Each row of a before or after table is a point. One or more steps were done to the points. Then noise was added and the rows were shuffled. The steps act on how far a point lies along the listed directions, d1 being the first. Write out the steps. A step turns or swaps two directions, mirrors them in a line or flattens them onto one, adds a multiple of one to another, or multiplies one. Angles are multiples of 10 degrees, from the lower direction toward the higher: turns from -170 to 170, lines from 10 to 170 but not 90. Use the fewest steps. Two steps may share a direction if one is a turn and the other turns, adds or multiplies; they go together, in the order done. Otherwise the lowest direction goes first.
(in the rows, 128 means zero)

Directions:
(1): [129 166]
(2): [ 90 129]
Before (11 x 2):
[[137 118]
 [172 104]
 [153 158]
 [127 136]
 [110 154]
 [158  94]
 [140  96]
 [175  95]
 [147 134]
 [168 169]
 [ 98 126]]
After, 11 rows:
[[134 133]
 [111 153]
 [144 114]
 [183 114]
 [123 116]
 [106 102]
 [167 121]
 [123  71]
 [142 157]
 [114  85]
 [129  78]]
Steps: turn d1 and d2 by -60 degrees

Directions:
(1): [157 164 114 123 102  91]
(2): [ 95 152 177 140 116 115]
Before, 8 rows:
[[162  86  79 104 143 152]
 [125 149 140 124 101 113]
 [142  94  84 110 145 130]
 [148  91  91 125 142 137]
 [136 106 101 133 157 157]
 [178 114  71 112 133 110]
 [140 143 113 125 124 101]
 [153 187 127 135  86  71]]
After (8 x 6):
[[ 64 121 195 153 134 146]
 [102 138 153 135 133 117]
 [150 153 122 132 102  88]
 [158 158 106 133 121 109]
 [123 171 159 136 102  72]
 [139 156 120 118 104  79]
 [158 168 124 116  90  80]
 [103 115 143 123 127 149]]
Steps: turn d1 and d2 by 110 degrees

Directions:
(1): [120 105 118 136 145  73 110 126 176]
(2): [131 147 145 138 133 157 116  68 164]
(3): [145 137 121  79 120 153 115 162 171]
(4): [181 141 173 127 127 101 158 132 133]
(5): [166  99  94 165  91 143 135 128 142]
(6): [139  62 149 106 155 147 126 117 119]
Before, 10 rows:
[[159 149 146 146  98  94 125 130 157]
 [125 134 152  96 135 143 125 106 103]
 [172 132 130 127 102  99 110 153 184]
 [122 131 111 117 135 187 100 103 116]
 [184 121 157  99 141 100 149 132 157]
 [155 158 122 110 101 127 125 153 138]
 [148 164 144 111 137 120 140 149 159]
 [161 139 136 120 114 187 126 117 110]
 [131  74  51 121 104 199 122 195 112]
 [110 142 117 143 124 175 136 104  76]]
After, 10 rows:
[[138 149 154  87 126 133 130 128 105]
 [111 178 124 139 133 133 126 112 155]
 [135 112 124 103 129 174 143 156  77]
 [161 111 136  94 143 176 115 124 118]
 [150 185 129 141 119  91 140 110 162]
 [114 157 105 150  91 109 102 134 157]
 [132 146 113 165 101 112  93 104 180]
 [165  62 138 185 137 191 149  64 102]
 [120 158 114 147 109 143 110  94 135]
 [168 150 135 118 109 179 131 129 112]]
Steps: swap d2 and d3; turn d4 and d6 by -70 degrees

Directions:
(1): [136  90 111 119 125  85 121 140 125  74 164 129  89 156]
(2): [154 132 116 125  71 168 112 103 131 126 112 154 118 180]
(3): [155 155 156 113 145 119  82 123  61 105 110 128 134 125]
Before, 8 rows:
[[167 147 145 104 135 108  76 119  54  77 112 139 137 149]
 [ 98 109 115 150 135 119 168 153 167 104 155 110  97 115]
 [166 173 152 129 118 172  88  76  88 168  67 135 154 127]
 [153 169 154 108  86 165 100 101  86 137  94 155 131 180]
 [140  92  98 133  98  98 133 134 152 108 138 144  99 180]
 [111 110 101 113 104 131 152 134 183 124 153 137 125 178]
 [167 175 147 105 106 173  51 110  66  87  82 145 126 155]
 [107 118 132 119 147 118 145 138 141 129 136 140 130 105]]
After (8 x 14):
[[137 160 150  93 147 116  95 131  85 106 121 129 149 147]
 [ 97 118 123 128 114 126 170 129 167 153 141 131 122 144]
 [141 161 157 132 138 140 105 133  79  89 112 122 118 120]
 [124 124 137 111 133 123 126 129 118 113 124 149 127 124]
 [114  78  91 145 113 116 168 113 200 148 147 121 106 139]
 [ 85 119  98 141 115 168 169 137 212 152 127 126 126 115]
 [149 153 147 127 142 115 102 124  88 139  89 133 148 125]
 [100 127 111 141 117 157 177 126 187 173 119 131 163 121]]
Steps: turn d1 and d3 by 150 degrees; multiply d1 by 0.7; multiply d2 by 0
